Each wall is flat, endless, passes through zero and stands at right angles to its row. A trip goes straight from one point to another. Which walls does it cross, in order?
In the rows, zero is written as 128.

Walls:
(1): [140 133 141]
(2): [191 130 188]
(3): [219 154 179]
(4): [ 91 245 126]
(5): [133 125 208]
(6): [140  91 137]
Trips:
[107 133 153] to [102 183 139] -> 2
[102 190  93] to [ 68  94 155] -> 5, 6, 4
[ 97 133  98] to [129 173 112] -> 3, 1
[159 127 122] to [163 123 100] -> none
[ 70  55 161] to [115  71  95] -> 5
[137  63  88] to [ 79 129  93] -> 6, 4

Walls:
(1): [115 100 141  95 130  64 113 151  84 156  76 112]
(2): [103 118 139 123 123 136 122  98  90 188  82 218]
(3): [171  93 125 116 157 147 128 125 156 108 135 109]
(4): [113 159  99 180 125 122 157 136 124 131  45 123]
(5): [ 97 121 115 105 173  84 122 118 117  70 150 165]
(6): [107 117 162 111  93 129  82 121  94  89 164  86]
Trips:
[119 140 122  79 138  46 100 143 128 151  94 107] to [164 109 117 171  45 121 107 127 133  64 109 145] -> 2, 5, 1, 3
[124 185  90 118  95 160 127 174 182 118 166 157] to [147 105 107 157 159 105 144 120 171 124 153 121] -> 3, 5
[ 68 100 195 165 126 113 118 103 133 126  93 121] to [163 116  95 168  54 105 130 131 160 150  94 171] -> 5, 6, 1
[111 134 152 129 144 143 144 148 193 137 112 155] to [132 150  93  91 147 184 132 186  99 123 189 138] -> 4, 2, 5, 6
[ 80 157  85 137 147 167 172 152 145 125  86 161] to [171  60 185 129 131  90 112 156 134 128 106 181] -> 1, 3, 4

Walls:
(1): [144 136 136 184 111 134 199  59 148  92  92 136  84 125  96 137  93 124
 127 160 110 104  96 116 155  94 126 161 153 211 143 133 110 113  73 107
 112 115 159  97 114 112 103 113 145 116 112  77]
(2): [166 120 183 148 136 106 159 102  89 157 109 126 188 140  91 160 116 157
 116 115 108  79  74 147  60  96  80 121  88  92 176 118  96 140  93  52
 143 152 127 155 189 131 160 164 132 161 124 140]
(3): [122 136 179 163 122  69 109  99 109 177 137  65 156  93 105 153 120  98
  78 140 142 123 140 104 189 105 176 111 124 129  98 122 153 208  92 150
 107  95 137 128 110 148  64 126 165 151  78  68]
(4): [111 130 176 136 108 125 117 108  75 141 140 139 104 186 209 175 124  75
  83 130  98 188 156 110  71 160 163 129 159 104 105 104  89 120 106 142
 102 185 144 170  83 131 142 143  85 199 158  98]
(5): [143  99 115 186 151  70 142 191 143 123 153 144 128 183 152 121  98 159
 113 125  73  77  45 111 143 157 157 127 185 119 118 105 102 108 133 191
  84 100 117 168 180  91  98 110 141 118 123 107]
Trips:
[167  90 126 159  88 147 164 124 146 164 129 103 170 125 101 145 158 132
 136 132 122 144 105  96 125 128 127 121 139 131  96 116 106 123 131 123
 133 102 170 150 149 126  88 117  92 128 119 126] to [ 66 135 106 135 121  87 162 171  84 131 147 146 121  96 192 112 139 141
 100 168 144 180 122 130 170  89 169  39  91  95 151  97  83 112 157 103
 104 164  76 126 119 118  88 120  89 140 159 164] -> 4, 1, 2, 3
[144 157 113 136 171 178 112 138 159 137 129 106 132 137 113 153 131 108
 138 148 147 161 156 126 160 133 111 146 106 152 128 124 117  86 179 170
 147 142 101 111 105 109 179 121 225 141 179 145] to [ 65 139 182 142 185 102 100  19 191 131 111  90 108 177 103 117 161  62
 136 152  85 150 125 173 172 117 155 183 157  80 155  76 176 154 110 118
 165  73 147 139 116 176 119 105 117 160 230 160] -> 4, 3, 1
[116 102 160 148 203 112 173 164 118  95 132 104 137 110 113 115 146  51
 113 121 134 125 145  79 111  95  90  98 136 145 179  66  86  89 152 188
 153  82  68 145 163 144  68 166 150 157 131 172] to [ 96 107 138 112  87 101 142 185 162  46 171 126  90 109  99  82 125 105
 105 110 151 100 113 117 114 160 115 122 111 142 142 127 142 114 144 108
  87 145 160 106 123 129 121 149 154 150 131  85] -> 2, 1, 3
[197  81 148 151 161 107 132 171 118 148 131 161 129 144 106 146 111 111
 172 125  99 110 106 126 161 121  82  92 176 130  64 141 153 149  74 110
 181 149  93 130 110  96  73  77 167 139  90  94] to [120 118 162 128 140  99  72 127 116 129 195 126 165 134 114 135  84 187
  99 113 193 136  86 134 109 100 114 190 110 134 166  56 166  81 154 109
 128  95 213  88  98 116 134 101 165 149 176  34] -> none
[177 139  85 155 141 116 117 108 113 112 143  55  93 156 138 144 136 129
 131 132 150 107 152 113  97  96 123 153 111 160 106 117 120  94 183 137
 115 122 132  96 128 158 169 179  81 117 156 173] to [161   7 109 143 145 138 120 133  87 140  95  96 135 138 120 138 153  93
 148 118 116 136 153 119 170  62 125 111 144 117 127 142 130 111 127  97
 119  96  43  98 113 118 178 104 189 119 146 143] -> 4, 2, 3

Walls:
(1): [128 168 100 116  56 152 163 166 161 159 136 135 171 110 134 133  77 120
 146  91  99 115 118 112 161 100 132 122 121 136  72 167 187 111 168 124
 145 139 135 167 166 104 136 139 177 108 170 133]
(2): [104 104 119 175 115 110 205 111 143 101 138 128 167 153 150 183 110  80
 159  77  96  95 154  75 141 116 142  98 101 180 100 105  86 166 183 150
 102 161 139 123 142 161 159  27 166  84 138  48]
(3): [144 113 111 188 159 152 114 165 132  74 137 147 136 144 135 136 101 140
 162 121 190 132  78 129  98 120 171 124 142 137  92 161  87 130 130 137
  69  92 121 104 145 177  87 111 124 195  86 151]
(4): [ 93  95  92  57 129 100 127 124 145 149  97 139  79  89 175 148 123 125
 114 238 134 111 154 101  97 103 170 143  92 121 158  90 129 129 112 138
  67 157  84  95 139 106 185 132  78 139 142  94]
(5): [161  76 107 165 120 104 152 101 124 119 142 173 165 146 168 143 128 135
  74 110 112 140 126 103 102 120 116 169  55 186 146 186 177  73 154 167
 156 113 109 110 126 110  89 129 148 106 107 138]
(6): [127  78 146 139  80 125 147 131 136  71 174 107 184 127 172 129 205  97
 139 111 128 242 160 115 161 179 129 150 103 140 113 116  88 180 116 102
 119 133 102 118 122  77 168 169 149 108  52  97]
(7): [101 141 166 160  93 102 140 100 144 133 121 184 101  79 130 119 185  58
 155 136 141 145  67 166 164 181 161 119  71  95 143 138  94 152 129 112
 157 111  60 157 117 103 158 185 137 100 114  84]
(8): [ 73 160 135  93 123 149 210 144  91 164 111  91 116 152 163  95 165 155
 149  94 146 104 144  97 133 121 151  85 168 126  84 113 132 160 118 127
  78 165 123 113 159 163 125 145  93 125  98  82]
(9): [161 216 107 118 157 102 149 115  93 110 125 109 140  34  77 147 121 153
 162 151 119 135  79 129 124 163 113 115 169  84 111 149  75 107 141  88
 138  44 123 138  72 114  39 155 133  93  91 169]
(10): [103 125 143 119 139 165 169  46 102 138  78 146 100 127  82 142 141 111
 144 118 146 103 110 107  97 132 196 162 163  51 150 158  99  98  72 145
 122 144 133 118  97 119 200 129 153  79  80 108]
Trips:
[ 86 176 102 155 107 169 146 141 188 112 175 101 135 105 180 157 125 157
 161 163 135 116 113 106 106 135 103 128 149 134 137 177  74 137 128 104
 105 160  98 129 118 147 155 112  91 115  97 106] to [ 83 131 161 117 183 117  99 124  97 113 156 108 108 134 122 166 124  88
 153 171  84 128 139 174 121 164 174 118 163  47 134 166 170  56  72 149
 109 116 146 115  73 124 119 127 129  88 192 128] -> 1, 6, 2, 8, 3
[ 93 123 175 174 223 154 207 122  98  45 160 112 103 122  83 151 136 112
 116  85 101  97 148 104 142 113 124 162  83 101  69 120  81 128 161  82
 181  80 122  90 145 112 122 130 138 132 129  66] to [146 195 137 137 130  91 133 115  85 121 156 120 119 165 135 143  49 167
 124 127 151 104 181 165  87 154 114 130 153 144 116  46 120 112  83  72
 136 189  87 157 146 146 127 102 133 105 143 150] -> 5, 7, 6, 3, 10

Walls:
(1): [146 211 150 141  53 146 111  69 141 174 131 164 181 102  64  96  93 134
 155 108 149 104 108 112 120 140  90 128  55 164 118 122 102 116 132 185
 172 165  96 143 139 164 116  88 127 140  72 102]
(2): [125 204 131 168 122 198 118 146 145 112 123 116 111 110 122  87  88  77
 116 107 151 130 154 135 101 121 186 138 162 138 122 177 120 112  82  66
 140 116  70 170 173 117  68 111 182 134  69 131]
(3): [158 121 179 119  88  66 108 127  71 209 131 145 160  97 140 182 144 107
 143 160  84  87 117  85 122 166  82  68 223 141   7  27 170  55  97 137
 151 158 125 187 113 126 147 152  42 165 133 115]
(4): [118 150 167 164 136  87 228  95  69 155  80  90 134 120 100 156 155 108
 157 162 121 144 202 105 163 133 155 142 144 169 183 215  96  77 185 128
  69  92 179 133  90 131 170 116 107 160 168 125]
(5): [132 136 139 129 221  87 132 100 174 150  98 213 122 169 101 162 130 151
 178 133 115 164 141  91 121 119 126  88  69  74 138 124 125  91 134 181
 178  84 104  99 199  97  65 130 148  94 116 163]
(6): [128 191 117 102 130 201 139  51 128  72 158 109 156 143 114  95 157 167
 151 148 131  91 147 114 152  72  84 143 162 108 110 141 143 123 145  74
 109 166 123  45 169 123 112 141 183 139 150  57]
Trips:
[157 176 100 181  62 191 149  99 218 152 135  89 135 215 165 148 192  90
 192 106 104 181  95 152  60 147 141 187  77 153 162 182 135 118  55 109
 123 121 113 136 198 147 166 119  85 180 140 107] to [137 162 139 164  95  99  83 120  93 174 137 124 116 170 121 132 186 133
 206 150 132 126 179 149 173  98 112 167  95 148  87 146 128 154 131 144
 154 155 121 159 202  90 102 139 112 141 122 114] -> 5, 3
[195 217 132 147 169 130 144 144 136  82  76 166 144  98 141 117  86 118
  92 113 125 154  77  67 175  79 187  72 101 128 163 141  95 166  84  84
  60 123  56 178 156  45 112  37 147 129  36 170] to [122 108  66 184 135 154 136  73 127 178 152 101 165 130 142 133  66 149
 148  85 118  25 114 134  70 149 102 127  78 130 143 158 144 188 161 122
 113 182  46  47 160 126  64 110 141 138 138 131] -> 6
[151  82  84 136 123 163 123 149  91 115 162 103  72 121  89 122 124 146
 151  81 164 155 167 134  58 174 146 119 150 158 157 206  50 162 115 204
 103 130 140 121 128 151 136 112 138  74 159 114] to [109 139 174 107 170  56 127 141 175 101 148 151 129 174 132 123 205 122
 178 163 135 138 122 202 165  74 129  94  80 155 110 198 160 108 160  85
 221 165  86 193 109 121 146 140 155 120 146 118] -> 5, 2, 6
[177  58 160 139  63 112 188 142  93 104  66  85 123 129 148 173 164 180
 140 125 134 146  68 156 171 148  90 183 130 179  84  63 142 138 163 125
 134  89 175 137 169  75 134 106 172 168 115  74] to [147 105 201 123 198 153 119 106 140 119 185 181 123 165 179 215 104 152
 134 195 110 100  96 147 145  95 135 140 115 182  71 152 189 153 115 156
 136 139 183 156 108 135 216 106 186 161 106  58] -> 4
[119  77 135 215 157 106 148 120 168 170 156 114  84 119 169  93  73  54
 136 182 134 149  86 110 178  82 148 161 126 198 112  95 152  37  91 143
 117 134 132 165  81 134 136 136 109 103 136 126] to [172 107 106 136 182 109 131  84 112  98 112 133 145 156 136  75 179  89
 139 137  83 199 138 113  96 104 190 120 100  90 146  76 122 130 124 114
  63  74 135 146 149 109  57  58 120 133 139 111] -> 5, 3

Walls:
(1): [ 97  83 118 118 105 162 151  96 104 102 154 102 190 119 228 137 165 193
 130  53 150 142 158 106 104 141  98 141 165 111   9 148 143  88 134 130
 103 109 111 140 136 136 163 110  86 180 117 127]
(2): [173  66 118  81 112 141 106 106  90 133 112 150 136 143 142 161 125 149
 182  96  74 113  73  97 115 104 159 133 121  86 167 125  93 141 131  48
 156 143  89 116 153 161 135 118  72 107 191 186]
(3): [126  88 222 121 206 179  48 121 178 182 177 166  82 111 110 109 160 135
  97 126 101 197 109  79 155  89 108  90 173  88  88 129 161 130 127  97
 139 141  69 140  43 133 123 167  82 139 143 185]
(4): [ 74 104 107 148 113 148 108 122 111 122 189  84 159 136 101 131 101 149
  77 153 120 167 126  44 140 128 107 121 134 150 119  97 116 145 150 144
 162 114 144 129 134 188 149 134 162 106 164 114]
(5): [132 158 127 120 165 136  97 164 127 167 159 137 147 170 139 173 159 158
 144  88 167 156 162 117 103 151  56 211 150 172 194 150 168 114 143  69
  84 112 160  92  83 132  99 190  55 162  94 175]
(6): [125  66 154 139 132 163 124 218 126 126 114 117 125 136  54 167 114 128
 133 108  84 170 142 105 154  58 121 117 130 165 172 109 124 146 140 131
 134 128 136 169  31 133 102 161 163 102  75  93]
(7): [102 167 143  84 127 178 131 121 125 111 122 111 143  47 170 114 125 120
  99 114 108 159 146  80 186 123 136 125 168 104 117 135  69 144  95  94
  80  79 153 128 175 115 115  52  73 113 152 127]
(8): [ 84  54 132 121 106 140 165 122 135  99 145 132  82 169 206 142 154  94
 132  97 121 133 120 143  71  87 124 117  77  98 130 134 106 184 115 167
 129 111 120 136  93 134 188 137 139 136  94  93]
(9): [130 131 140 140 145 151 207  70  67 106  83 116 149 203 154 140 132  72
 143  44 148 142  86 103 146 118 206 185  30 160 123 131 149 129 124 124
 147 111 152 146 137 153 144 159 156 109 134  85]
(10): [103 141 131 122 137 131 180  66 103 110 117  91  76  98 125 133 117 109
  88 103 116  78 135 168 157  97 139  40 143 129 128 124 139 130 155 106
 120 108  76 140 132  93 144 133  76 131  81  61]
Trips:
[ 79 132 175 148 113 112 105  76 177 150 126 136 159 142  49 109  77 126
  75 140 156 142 151 114 103 128 120 142 129 121 145 176 118 182 118 104
 149 121 102  96  92 140 115  95 120 118 137 147] to [113  39 117 184 109  82  92 140 165 112 128 165  94 134 176 126 133 131
  74 146  66 122 135 106 167 115 125 142  83 164 120  89 109 170  63  86
 138 133  94 135  86 137 123 163 119 132 138 169] -> 7, 2, 8, 5
[104 193  92  90 162 106 188 132 117 179 112 130  99 137 109 146 180 169
 106 176 152 167 135  76 178 144 105 103 132 103 131 147 108 123 114 132
 102 126 134 101 131 131 127  71 191 176  83 121] to [105 134 148 101 127 166 142  95 109 146 142 170 180  41 141 129 115  58
  78 182 129  89 102  89 145 136 104 119 125  80 156  77  95  82 137 133
  98  78 195 164 152 121 202 103 143 128 142 110] -> 5
[106 122  97 148 184 166 134 183 152 134 117  93 162 121 140  81 157 102
 173 148  65  23 135 148 107 183 103 194 189 105 159  96  92 130 111 147
 123 129 111 124 157 137 137 104  92  88 124 180] to [128 135 130 106  89  99 107 120 146 108 193 135 100  87 122 172 153 169
  47 192  66 115 120 105 153 126 104  93 170 152 118 133 145 108 157  79
 124 198  60  90 133 147 124 129 142 119 112 144] -> 3, 4, 10, 5
[ 99 111 137 122 106 125 114 111  68 107 154 124  91 155 110 135 117 177
  64  99 115 138  89  71  97  72  62 137 103 185 144 118 167  89 150 140
 146 136 131 100 126  85  81 166 202 120 105 118] to [123  99 124  69 136 132 137 115 188  96 113 118 104 161  77  83  64 150
 155 158 171 109 137 100 103  97 110 167 111 138 144 105 130 158  98  96
 180 104 147 148 121 120 179 172 107 141 105  56] -> 3

Walls:
(1): [ 98 118 154 152 102 155 119 226 124 159 173 106  89 193  99  57  59 142
 132  98  96 140  89 107 157 129 131  76 174 138 202 124 154 109 146 153
  76  75  71 128 151 131 137 119 180 179  59 135]
(2): [ 92 109 128 116 133 129 132  88 171 158 130 115 160 144 140 160 148 114
 127 135 127 136 145 107 121  77 102 144 132 181 151  49 130 113 156  67
 117  86 118 129 144 124 112  99 167 100 152 138]
(3): [ 62 127 126  82  78 108 105  79  86 116 132 106  88 157 112  44  87 182
 149  92 191 155  79 105 143 104 131 126 191 115 149 228  89 114 117  94
 132 146 102  88 131  75 112 121 122 163 152  73]
(4): [116  91 127 132 100 127 127 104 192  99  94 143 159 111 152 111 129 178
 131 108  69 183 166 138  91 153 123 189 106 111 147 163 145 192 107 131
 118 131 154 111 136  95 116  83 120 122 149  80]
(5): [118  82 108  95 122 123 122 171 163 155 156 144 105 122 183  98  82 151
 129 138  56 153  76 102 119 140 149 147 101 131  89 116 122 106 111  88
  80  51  98 125  92  96 147 123 134 112 138  92]
(6): [146 123  82 161 164 107 167 116 163 129 133 150 158  48  25 139  70 124
 151 128 107 114 176 144 161 191 130 156 129 119  81 120 159  83 173 115
 197 128 148 148 161  81 164 169 118 150 117 136]
(7): [ 73 135 117 161 100 124 139  72 143 102 130  54 124 180  88 140 133 116
 147  84 101 145 102 134  61 104 155  99 113 148 114 130 168 116 162 126
  59 113 154 153 105 171 107  83 114 161 116 164]
(8): [208 136 115  16 153 149 135 115 166 123 126 121 111  81 175 127  76 145
 132 107  74  55 137 130 115 126  82  55 177 139  81 172 160  44 172  79
 147 216  66 167 110 162 139 107 149 108 100 152]
(9): [151 147  90 158 159 153 154 190 132  73 131 117  96 191 129 229 170 141
 167 140 115 121 126  87 143 114 140 111 115 132 124 130 170 127 132 124
 182 150 144 158 158 165 121 143 113 169  80 127]
(10): [ 95 125  39 124 182 151 130 167 115 147 100  89 162 178 113  56 194 143
 149 160 166 102 108 114 139 162 144 159 116  92 146 159 156 134 144  85
 169 155 155  77 114 142 193 188  93 160  48 158]
(11): [120 116 162 128 151 169 157 136  99 102 152  66 158 133 137 155 146 137
 128 110 114 155 153  93 141 172 164 184  67 135 119 118 147 112 120 106
 139 152 147 114 165 154 133 120 155 149 144 105]
Trips:
[141 121 174 143 115 106 153 110 153 161 129 126  96 113  99  85 200  92
  97  63 203 100 135  97  68 195 160 146 136 100 142 191 106 125 133 121
  76 135 186 136 158 120 126 156 105  95 125 107] to [102  81 167  85  89 119 102 154 178 181 138 137 204 149 153 156 174 115
  96  95  93 188 105  98 172 163 182  87  21  47 187  98 146 150 119 144
  62 151 147 136 108 160 133  72 121  76  99  89] -> 3, 5, 1, 2, 10
[113  91  99 106 130 134 122 195  96 198 118 138 117 103 179  89 100 101
 122 108 135  77 166 120 158 101 105  75 119 123 146 170 137 145 111  96
 139 142  35 102  33 115 128 144 187 133 111 107] to [ 73  90 149 141 213  80 126 181 167  73 133 149 126 139 121 113 109 179
 162 154 100 134 168 154 122 151  93 215 201 143  95 152 148 165 184  28
 114 153 153 189 114 140  94 143 118  92 248 105] -> 2, 4, 6, 1, 10, 11
[133  99 128 159 149  82 159 170 134  92  57  88 117  83  77  82  80  93
 150 168 118 159  59 100 137 115 130 179 175  84 132 118 192 180 102 171
 146 113  76  93  85 153 144 127 117 112 127 114] to [130 249  40 129  57  63  98 102  95 214 135 114 183 108 169 108 190 136
  90 105  93 205  84 113  92  53 123 138  57 128  87  77 155 152 146 154
 118 198 103  88 149 146 118 136 141 193 137 102] -> 7, 6, 1, 2, 11, 5
[151  50  86 112 118  88 138 132 106 175 121  92 110 163  82 106 108 150
 154 116 142  93 136 168 127 108  61 152 136  79 157 132 111 116 142 102
 115 123 143  78 198  73  66 196 159 141 124 172] to [168 128 114  64 149 141 134  96 164 139 157 123  86 177 134 114 147 158
  85  49  75 125 120 117  96  81  58 126 125 119 124  93 135  80 153 129
 123 150 164 147 148 148  78 137 167 113 115 147] -> 8, 7, 6, 10, 9, 5, 3
[124 164 157 115 138 134 214  83  84 158 153 105 112 132 141  94 130 171
 114 114  94 159 126  99  62 121 155 112 169 124 148 147 176  88  99 141
 133  71 142  87 100  84  93 106 178 167 140  93] to [103 143 102 157 125 130 117  70 147 118 132 189 122 126 163 154  54 184
 122  98 107 143 132 136 139 114 129 177 155 160 151 126 174  59 112 148
  57 107 147 125 159  84 120 148 122  94 151  57] -> 6, 11
[124 105 115 140 150 147 122 138 126  95 126  93 139 113 178  99 130 106
 122 137 170 155 160 114 166 190 133 116  93 132 200 175 115 105 120 161
 137  91 148 145 145 166 120 191  96 235 110  86] to [ 94  83 133  79  39 123  68 114 151 180 118 147 127 127 169 114 119 179
  89 184 178 116 124 116 147 178  95  80 140 151 113  47 116  94 128 158
  97  85 147 121 121  80 109 169 149 167 129 118] -> 4, 6, 5, 9, 11, 2, 10

Walls:
(1): [105 147 146 113 128 172  98 139 136 193 135  83  94  76  56 100  95  97
 127 172 130 132  98 114 112  81 180 103 192 109 163 119 145 124  77 115
 159 176  93  71 143 135  81 147 188 156 160 123]
(2): [141 144 139 103 111 137 223 143 156 160  51 124  76  47  53 129 128 113
  80 122 120  82 133 110 139  93 136 140  92 121 136 160 110 178 123  99
 147 143 155 158 158 133 109 174 123  49  84 130]
(3): [179 153  33 103  51 112 111 106 161 150 203 126 148 116 110 140 156 100
 123 124 134 155  89 187  82 196 139 130 129  69 193 159  84 185 174 117
 144 113 140 112 126 133 127  85  81  61  92 141]
(4): [103 130 168 109 120 132 107 161 106 142 150 177  88  75 127 136  18 151
  55 152 103  84 156 140  73 181 110 138  47  70 134 207 136 187 103 141
 132  98 116 128 165  92  63 136 128 106 119 109]
(5): [ 90 199 167 156 121 121 110 132 186 184 139 133 152 142 159  97  99 209
 101 103 173 136 173 115 192 101  98 206 169  71  85  98 235  90 131 123
  74 183 147 153 121 124 148 220 155 107 163  74]
(6): [116 154 203  77 121 120  68 183  90 139 176  95 160 112 158 155 120  76
 107  74 148 139 138  86 170  94 148 122 100  34 151 153 120 159 126 178
 140 195 128 116  97 156 129 128 140 120 106 161]
Trips:
[ 99 168 164 100 138 134 109  91  81 154 120 142 114 153 116  73  45 141
  68  96 143 143 139 155 217 158 107 139 116  87 164 213 206 147 105 147
 146 123  65 170 181 154 159 141  97 169  74 118] to [130  88 104 164 152 169 103  61 145 121 146 196  99 185 133 119 116  52
 179 120 127 171  62 119 154 152 103  95  71  86 164 119 139 114 104 134
 155 175 105 125 140 200  96 116  52 130 113 150] -> 2, 3, 1, 5, 4
[121 175  93 147 154 111 149 149 116  92 162  79 122 164 139  95 131 112
 122 103 130 137 141 168 108 108 203 126  87 148  64 132 104 188 106  88
 117 198  96 148  71 149 169 179  65 120  85 188] to [ 65 125  99  97 163 121  96 184 133 145 140 148 170 122 124  99 184  90
 148 125 147 117 124 129 112 155  70 122 104 118  98  81 189 101 174 130
 143 164 143  95 136 199  98 149  58 153 159  82] -> 5, 2, 3
[167 139 126  77  73 118 151 157 185 132 122 108 114 144 155 171 128 148
 152  95 172 140  99  87 121 201  87  97 200 140 125  94  11 129  97 136
  94 149 126 100 127 108  84 163 114 160 169 149] to [135 134 164  81 129 127  90 119  97 120 201 155 118 122 110 123 167 137
  71  60 178 139  92 141 107 158 123 109 168 137 100 154 154 160 114 113
 165 130 181 186 138 138 172 170 115 144 123  69] -> 6, 1, 5, 4
[ 86 109 115 101 124 141 138 177 162  82 115 196 126 213  88 158 129 102
  82 106 144 183  73  97 150 115  50 171 194  75 137 137  82 175 120 116
 131 133 109 101 116 199  93 169 226 132 109 197] to [140 195 139 169 126 130 213 110 119 122 186 184  95  68  94  90 110 144
 106 119  98 132 164 127  80 165 172 169 166 117 136 157 126 185 122  47
 139 181 125  62 172  92 133  97 148  47 163 148] -> 4, 6
[173  85 144 194 131 148 145  58 103 162 171 130 131 151 149 106 121 126
 105 172  99  85  86 105 161 119 184 151 111 150  76 177  69 109 155 151
 184  86 107 169  93 205 140 199 136 131 133 180] to [125 132  86  68 131 134 198  58  91 162 162 123 164 111  96 168 169  91
  87  77 135  75 134 162 178 144 152  90  77 168 140  83 126 170 155  73
 152  91 141  40 156 131 140 164 189  64  81 130] -> 3

Walls:
(1): [133 169 118  79  89 172 170  50 124 100 107  70 111 128 118 185 154  82
 169  59 114 145  88  38 159 159 120 136 207 173  95 162 194 117  69  57
 143 166 181 155  86  95 170  87 108 122 117 120]
(2): [157  81 102 118 162 157 113 152 132 136  75 127 175 165 148  93 111 192
  98  97 221 139 181 118 125 150 159 166 210 185  59  38 132 141  34 138
 148 166 152 116 135 118 148 150 136  91 100 107]
(3): [178  73 182 164 108  48 110 140 157 120  95 112  87 178 115 131 114 230
 140 151 109 109  69 136 111 129  92 119 113  81  95 151  51 128 140  76
 115 176 144  83 141 105 122 174 151  69  79 153]
(4): [185 104 110  73 106  21 114 120  99 136  77 136 110 166 130 145 139 145
 189  91 115  39 102  73 140 149 130 112  84 164 143  90 157 125 182  61
 109 192 129 118 101 109 118 101 158 150 213 142]
(5): [ 58 162 127  89 138  94 200 126 112 149 148 108 139  33 110 150 166 132
 144 172 154 143 139 145 161 180  66 113  97 103 123  96 147 126 182 127
 156 155 113  57 137 132  90  69 103 107  76 199]
(6): [129 117 116  80 178 164  72 168 171 112  72 126 194 115 155 117 103 144
 146 146 200  49 168 163 123 129 107 126  81  89  91 185 150 147 202  89
 175 145 146  93 211 114  93 172 148 165 164 101]
(7): [ 73  74 135 115  49  79 111  79 130 149 147 151 112 152 165 139  92 159
 124 181 148 131 187 110  84 134 148 103  67 171   7 173 202 117  83 159
 102 104 152 103 171 139 113  83 155 111 134  92]
(8): [134  97 168 146  89  80 144 101 127  38 128 159 129 142 126 129  45 119
 132 184 203 121 171 222 154 161 187 164 143 185 142 112 118  80 104 122
 162 127  86 116 110 116 121 132  57 153 122 223]
(9): [134 132 222 109  94  86 188  89 161  82 130 134 145 137 101 192  90 178
  95 107 157 112 173 115 154  73 158 145 106 107 160  83 112 141 100 164
  90 128 181  94 135 141  73 131 134 103 137 131]
Trips:
[131 107 114 120 109  56  78 157  96  54 119 124 168 160 152 119  97  91
 114 157  86 118 111 198 150 111  89 102 140 174  84 133 127  77  79 175
 122 153 112 118 201  58 181  48  85 122 177  94] to [151 226 214  75 152 157 194 113 172 156 125 128  80  92 114 144 141 145
 205  78 135 143 112 104 117 175  98  59 104 146 109 149 178 155 175 152
 108 167 159 155 224 131 166 113 121  87 138  43] -> 1, 3, 2, 8, 5, 9
[152  95 117 136 171  68 135 146 144 133 129 150 147 128 126 173 135 117
  87 173 128 102 189 158 162  80  97 103 146 145  93 122 123 136  82 115
  68 139 160 154 100  69 110 115 157 114 106 166] to [183 102 121 168  93 144 109 164 197 132 203 119 160 125 197  95 111 121
 121  96 112  86 120 104 236 121 145 140 151 110 120 177  55 171  92 134
 134 163 142  79 161 203 115 136 122  97 154 131] -> 5, 6, 4, 7, 8
[188 134 127 202 120 168  81 118 147 204 168 166  92 174 188 117 114 112
  90 159 111 176  76 137 185  65 111 121  82  93 137 115 106 138  89 134
 137  55 155  93 175 202 126 103 128 178 104 131] to [141  79  73  72 191 111 213 126  81 133  82 190 130 120 130 147 136 147
 137 105  73 121  72 131 123  75  85 103 152 179 128  89 150 146 140 135
 149 127 117  63 134 206 133  51 138 118  56 176] -> 5, 7, 4, 2, 1
